Every row gives one point. The points of each table are mixes of a few directions, plus a little noise. Count the directions of each table, and those that both share. Where both have some left over, give the other angles between the two spaces (their principal angles), to ten degrees, smallest first.

First (6 x 3):
[[ -4.5   2.4  22.6]
 [ -7.4  -0.8 -11.6]
 [ -1.1  -2.7 -27.7]
 [ 31.6  -1.8  -2.8]
 [-17.3  -1.0 -18.5]
 [ -1.3   3.8  37.9]]
Second (6 x 3):
[[ -7.6 -34.2   4.0]
 [  3.9  17.1  -2.1]
 [ -3.6 -16.3   2.0]
 [  8.3  36.0  -4.3]
 [ -6.4 -26.9   3.3]
 [  5.5  24.1  -2.8]]
Directions: first 2, second 1, shared 0; angles 80

First (8 x 6):
[[ -5.3   6.2  -2.2 -22.8  21.1  11.8]
 [ 18.2   8.1   5.9  27.8 -18.1 -12.3]
 [-28.4 -16.5  -8.7 -39.9  24.0  16.3]
 [ 11.4   7.6   3.3  14.7  -8.3  -5.8]
 [ 15.6  12.8   4.9  17.7  -8.2  -6.4]
 [ 19.6   8.7   6.4  32.2 -22.2 -15.2]
 [ -4.3  -3.6  -0.9  -3.7   2.1   2.2]
 [-27.3 -23.6  -7.7 -26.3  10.0   8.5]]
Second (7 x 6):
[[  5.4  -9.5   5.5 -31.4  12.2  -9.2]
 [ -5.8  -7.2   3.9  10.8  -0.8  -6.3]
 [ -7.2  -7.7   4.2  16.2  -1.5  -7.3]
 [  2.7  33.0 -17.5  27.8 -20.1  29.3]
 [ -6.3   4.9  -4.0  28.3 -10.4   5.6]
 [ 17.1   5.9  -1.7 -53.5  12.6   2.6]
 [ -7.3 -18.6   9.6   1.9   6.9 -16.3]]
Directions: first 2, second 2, shared 0; angles 40, 60

First (7 x 9):
[[  4.5 -14.3 -32.8 -28.9   5.3  36.7  15.8   2.9  -9.3]
 [  5.1 -12.3 -31.5 -28.7   5.2  35.9  15.7   3.0  -9.4]
 [ -1.9   5.4  15.8  13.2  -2.2 -17.9  -7.6  -0.8   5.0]
 [ -5.7  14.1  35.5  32.8  -6.3 -40.1 -17.1  -3.4  10.2]
 [  1.4  -3.3  -6.8  -5.7   0.2   7.5   3.7   0.7  -2.4]
 [ -4.5  10.1  28.4  24.8  -4.7 -31.3 -13.8  -3.9   8.1]
 [  1.1  -3.7  -9.4  -8.2   1.3  10.1   3.6   0.6  -2.5]]
Second (9 x 9):
[[  3.7  -7.1  14.1 -49.2  16.4   3.7 -32.2  15.9 -39.6]
 [-11.2  37.0 -38.0  -9.2   0.3  -2.5 -11.3  -7.0 -21.6]
 [ -0.3   3.8 -10.9  13.2  -5.4   1.5  14.3  -6.0  13.4]
 [ 12.8 -16.6  26.1   8.2  -2.4  -9.5  17.9  -0.3  28.1]
 [-13.4   4.9  16.1  34.7  -6.5 -14.2 -17.9  -1.4  -1.3]
 [  3.2 -23.1  -1.7 -20.1   5.9  25.6  -0.3   9.2 -12.7]
 [  3.5   9.3 -26.5  -4.0  -3.0   7.4  21.7  -7.4  11.0]
 [  6.9   4.2  10.3  -6.9   1.7 -12.7   1.6  -0.7   6.8]
 [ -4.8 -12.6  11.3  34.6  -8.4   1.6   6.8  -1.9  16.0]]
Directions: first 1, second 4, shared 1
